Every row gives one point. A path goes straight from each point to the next, and from the last back to the first. The post is the endless flat space through its rows: a point in 2 columns, a line in 3, a plane in 4, and so on, so that a path can go around it. How many times does the path go around the post? Going back the other way cancels.

Post:
[[ 4 -4]]
Path:
[[ 42   5]
 [ -1 -42]
 [-56 -51]
 [ -8  55]
 [ 42  39]
 [ 64  -1]
 [  0 -28]
 [-24  -1]
 [  4  14]
 [ 51  20]
 [ 10 -37]
 [-61 -41]
 [-21   9]
 [ 21  25]
 [ 53  -6]
 [  3 -24]
 [-20  -9]
 [ -5  37]
 [ 50  50]
 [ 23 -34]
 [-14 -46]
 [-61 -25]
 [  6  47]]
Times around: 5

Post, 3 rows:
[[ 35  -3 -20  15]
 [-18  45  29   2]
 [  3 -30  -6 -15]]
Path, 26 rows:
[[ 10 -34   2   3]
 [  4  74  43   1]
 [  0  95  24 -21]
 [-34  -5 -15  -9]
 [-49  17  31   7]
 [ 70 -10 -33  40]
 [ 61  10 -18  13]
 [ 20  26 -22  -3]
 [  5  38   3 -30]
 [ 70  23   1  23]
 [  5   8  18  51]
 [-46   5   3  26]
 [  1  15 -51  47]
 [-25 -40   3 -12]
 [ -8 -29  36 -35]
 [ -6  30  44 -36]
 [ 56 -47 -64 -14]
 [ -6  11 -29  36]
 [  1  45  19  42]
 [ 50   7 -11  26]
 [ 13  21  38 -51]
 [  9  67 -29  11]
 [  6  -3 -46   7]
 [ 63 -26 -34  -7]
 [ 68  13  19 -12]
 [-11  12  30   6]]
Times around: 2

Post, 5 rows:
[[-14  22  23  13  -6 -10]
 [  3  18   4  35  -9 -14]
 [  8 -23 -13 -71  18  16]
 [  4 -54 -29 -28  29  18]
 [-13 -25  -9  15  -4 -39]]
Path (30 x 6):
[[ 20  28 -13 -61  24  14]
 [ -7  33   3 -63   3  18]
 [-13  45  11 -54 -26  48]
 [ 21 -34 -28  50  14  60]
 [-25   8  10   2  -4  -7]
 [ 13  12 -30 -51  20   1]
 [-10 -20  -4  24  17 -50]
 [  0 -40  15 -55  45  43]
 [-21  -4  26  45  -4 -12]
 [  3  10 -27  95 -32   1]
 [-19 -42 -29 -49   0 -31]
 [ 14 -26 -42 -20  30  -2]
 [-17 -56  -6 -65  23 -71]
 [ -6  -1  26  15  -1 -17]
 [ -9 -54   3 -58  15  36]
 [-16  15 -19  20 -29   7]
 [-17 -29 -56 -27  32  32]
 [-17 -51 -25  21  43  10]
 [ 30 -32  -4 -21  48  -1]
 [ -3   3  62 -40 -10 -10]
 [-13  -1  16  43 -20  14]
 [-39  44  47 -38  -8  11]
 [ -4 -36 -28 -73  27   8]
 [ -8 -39  -3 -59  70  75]
 [ 19 -28  -2 -68  51  65]
 [  0 -10  12 -26 -11 -17]
 [-24   0  17  49 -32  -8]
 [-48 -36 -21 -42  -8 -56]
 [  4  -4 -42  10  24   4]
 [ 19 -19 -27  45  24 -41]]
Times around: 4

Post (8 x 9):
[[-22 -13  27 -28 -20   2 -19  36  12]
 [-26  10 -12  24  -9 -12  28 -63 -30]
 [  2  20 -24 -24  25  14  16  13  27]
 [ 27   5   1 -51 -44 -11  22 -66  -2]
 [-11  11  35  34  -4  18 -72  24 -17]
 [-10   6 -30 -56 -12  15 -20   3  28]
 [-16  11 -19  65   2 -26  11 -31  26]
 [ 15 -24  -5 -30 -13   2 -17   7  -8]]
Path (31 x 9):
[[-28  12  -1  15 -56 -14   6 -85  60]
 [-33 -35 -39  -3  12 -14 -20 -16  29]
 [-92  15   2   5   5 -19 -64  24  13]
 [  4 -13  -6 -50  21 -16  38  42 -19]
 [-11  12 -52  58  34   1 -50  28  32]
 [-14  10 -60  86  48  -9 -10 -25 -27]
 [-21 -14  66  52 -74 -26 -51  40   4]
 [-46  -6  30   4  -4  34   4  50 -21]
 [-41 -32  73  16 -65 -42   7  48  90]
 [-14 -18   7 -24  17  -8  55 -55 -47]
 [-31 -30 -73 -24  11   4 -32 -11   8]
 [-35  -4 -17 -70  13  42  26 -13 -41]
 [-57  45  12  -6  -5  54  29  11 -18]
 [ 35 -25  52 -20 -38  -1  18  50 -25]
 [ 36  70  -4 -14   3 -20 -29 -29  35]
 [  1 -11  36 -43 -20 -22 -10  14  26]
 [ 33 -11  -3 -42 -18   4 -19 -23   1]
 [-32 -19 -49  20 -19  21 -26 -24  -2]
 [ 78 -24   8 -16 -29  -6 -10   2  17]
 [ 14   1  30  64 -21 -18   1  -8 -27]
 [ 30  -8  48 -45 -37  15  27  21  13]
 [-55 -75  51  -7 -80 -25 -62  51  78]
 [-28  64  14 -19 -12  44 -40   8  55]
 [  9   5 -40  54 -35 -40   8 -13  69]
 [ 30   5  36  42 -22  17 -14 -14 -91]
 [ 15  29   6  19 -31  19 -12 -59 -10]
 [ 60 -42  49 -95 -46  21   8   7  19]
 [  8 -46   0  19 -35 -54 -22 -13  54]
 [-29 -34 -19  13  23 -25  -1 -14 -15]
 [-36 -24 -44  15 -25   2 -57 -49  18]
 [ 31  21 -34   5  44  44  31   4  -6]]
Times around: 0

Post, 11 rows:
[[-54  16 -13 -32  14   2  11 -13 -24 -41 -19 -10]
 [ 15 -10  47 -27 -13 -38 -39  30   2  31  30   9]
 [ 38  12  13 -54 -18 -42 -43  54 -21 -91  -5   9]
 [-11  17  13   5 -24   6 -10  -1 -42 -32  31  26]
 [ 56  33  17  11  -9  14 -22 -28 -46  41   3  18]
 [  1 -24 -10  60   5  -7  14 -72  42  33 -32   5]
 [-20 -18  -3 -13  -2  10  23 -25  20 -14 -11  21]
 [ 20 -10  27  18 -53 -66  -5  25  14 -13 -53 -22]
 [-13   6 -60 -40  28  -2  24 -18 -17  11  18 -40]
 [-38  34 -16  -9  -7 -10   5   6  -4 -10  20  45]
 [-28   0   3 -14  16   7  -2  26  12   3  18 -11]]
Path:
[[-26 -10 -13  24   4 -28 -32   1  -3 -52  35 -41]
 [ -6  24   1  24 -53 -48  -7 -37  29  43  20  33]
 [ 53 -10 -16 -49 -21  -5  65 -65 -28 -36 -43 -47]
 [ 25 -26  54 -38  33 -16 -23   3 -28  58  19 -21]
 [-59  -8 -95  38  38 -21   7  12  13 -26  36 -10]
 [-35 -10 -53 -15 -18 -46 -17  -8  12 -76  14  30]
 [-58  26 -63 -21 -26   1  65  -6  46 -77  -8   9]
 [-13  19  -5 -34  14  14  -3  10 -37 -32  46 -19]
 [ 30  24  22  33 -38  11   7 -82 -22 -24 -23  34]
 [-25  45  51 -21 -26  -4   9  40 -53 -30  37  -4]
 [ 20  34  37 -30  -1   2  -8  76   6 -10  15  52]
 [ 25 -29 -71 -40   4 -23  28 -46   5  11  29  16]
 [ 67 -15  -2  60 -47 -24 -22   0  52 -22 -60  35]
 [ 39 -21 -16  -2 -25 -46 -15 -66  24  -4  11  26]
 [  1  17  17 -54  23   0   9 -28 -21  22  10  -4]
 [-20  27  41  17  25  19  -6 -12 -27  70  16 -13]
 [-34  40  32   4 -78 -60  23  40 -43 -72  43  41]
 [-31  -7   0 -18  54  10 -14  38  23 -49  -9  -3]
 [-49 -39 -49  40  -7  -9  -2  -7 -19 -37  43  15]
 [-22  13  40 -24 -21  14 -24 -16 -31  18  10  25]
 [-74  43  41  13 -38  -7  -4  60  28  -3  31  64]
 [-28  -3 -20 -27 -20 -49  36 -38  -4  24  35  25]
 [ 11  33  74 -25 -47 -25   2  47 -14  -2 -12  -3]
 [-22 -27 -32   1   1 -34  33 -12   4 -47   1 -46]
 [-92  11   9  -6  42 -25 -27  39 -22 -14   0 -39]
 [ 63 -34   2  15 -69 -21  -5 -14  15 -15 -30  62]]
Times around: 4

Post:
[[ -4  38  28   0 -18 -25  -9 -20 -10   8  45  22  18  35]
 [ -9 -21 -51 -19  11  19  44  -9   9   0 -18 -16  12 -35]
 [ 16  29   4  13   3 -21   2 -19  13  -8 -12   1  -5  33]
 [-19 -23  20  13 -19  17  19  -7  15  11 -20  17 -23 -18]
 [ 27 -27  11 -14   3  47  31  16  -9   1  -8  -4   4 -17]
 [ -4  21  11   7   6 -25 -12  20 -20   4  25  19 -15  19]
 [ -2 -26   2 -10  -4  27 -23  -3   8  15  12  32 -17  10]
 [  7  26  17  32   8  -1 -27  -3 -33  38  38  10 -28  39]
 [-10 -17 -15   0 -25  51  16  -2  30 -22 -10 -27  -9 -35]
 [  5  29 -43 -20   9  25  19  19  12  15 -28   4  28 -34]
 [-27 -27   6   1 -18  52   2 -11 -28  -4 -20  13 -11   3]
 [ 26  30  -7  31 -21 -47 -21  -8  -9   0  19  19  11  13]
 [  5  26  28   2 -15 -43 -38   8 -37  41  13  -3  -2  46]]
Path, 30 rows:
[[ 64  11  14  36   7  -9  -1  -2   8 -23  34   1 -44  12]
 [ 24  20 -15  40  16  36 -56  -7 -34 -14  47  -4 -40  22]
 [-28 -15  13  -3   0 -47 -17  19 -26  12  -2   7 -20  17]
 [-10 -45   5  25   4  -3  18 -10  10  14  -3 -61 -42  27]
 [  1   8  -2  28  22 -35  27   9  -4  45 -12   3 -33   5]
 [ 15  -1 -11 -17 -16   6  -5  35   4  19   2 -20  -6 -26]
 [-43 -16 -10 -34 -49  81  12  39   2  33 -43 -12  11 -95]
 [  5  19 -13  22  -5 -25  -2 -50 -17 -19  35  22 -11   7]
 [  8   5 -21  15 -11  -9 -10  -8  -6  46 -13  10 -32  -3]
 [ 38 -46  11 -16  -1  27  30  33 -25  11 -34  42  11 -21]
 [ 11  -7  29 -23 -47 -42  14  26 -26 -13  27 -13  35   7]
 [ -1 -14  11  -8 -34 -23  10  -4  13  15  -4  55  -2 -17]
 [-45  43 -14  38  10 -27  39 -21 -50  18 -32 -19 -37   9]
 [-13   9 -42 -20   6  73 -25  30 -15   9  13 -34 -20  25]
 [  5  21 -11 -37  21  -1 -10  30  15  15  30  40  28  41]
 [-27 -28 -31  20 -22  22  -1 -18  15   0 -51  11  12 -38]
 [ 18   0  -9  -8  -9  -3   4  -4  10   6 -46  -3  21 -21]
 [ 13  12  11  18  31  -9  26  18 -71   5  24  16 -37  -6]
 [-12  49   6 -14 -43 -15  -3   5   9  16  19  14   0  -4]
 [ 27 -13  47  10  11  34  48  13 -34  -8 -15  18 -40 -34]
 [-39  37  -8  23  -4 -12  13 -50  24  27  -7  28   2 -27]
 [ 15 -14  -4  -5   3  32 -34  14  11 -31   8 -10 -10  12]
 [ 39   1  -4   2  20 -18  85 -18  26   3  13 -29  51   3]
 [ -3 -40   8  17 -16   3  18   4 -24  33   4  17 -24  -4]
 [ 26  -1  17 -10   7  11  48  30  17   5  35 -32 -33 -18]
 [  9  57 -16 -14  16  53  40 -24   5  56  -4  17  17  -2]
 [ -2 -43  12  29 -28  -3  -5  -7  25  -7  -3  26 -36  27]
 [ 33  -4 -24  32  17  11   0  -9  35 -30  37   9   0  20]
 [-54 -36   0  12 -13  27   5   5 -14  -3 -25  11 -26 -32]
 [ 64 -12  69  37 -36  -2  36  -8  19   4 -35  40  -9 -53]]
Times around: 0
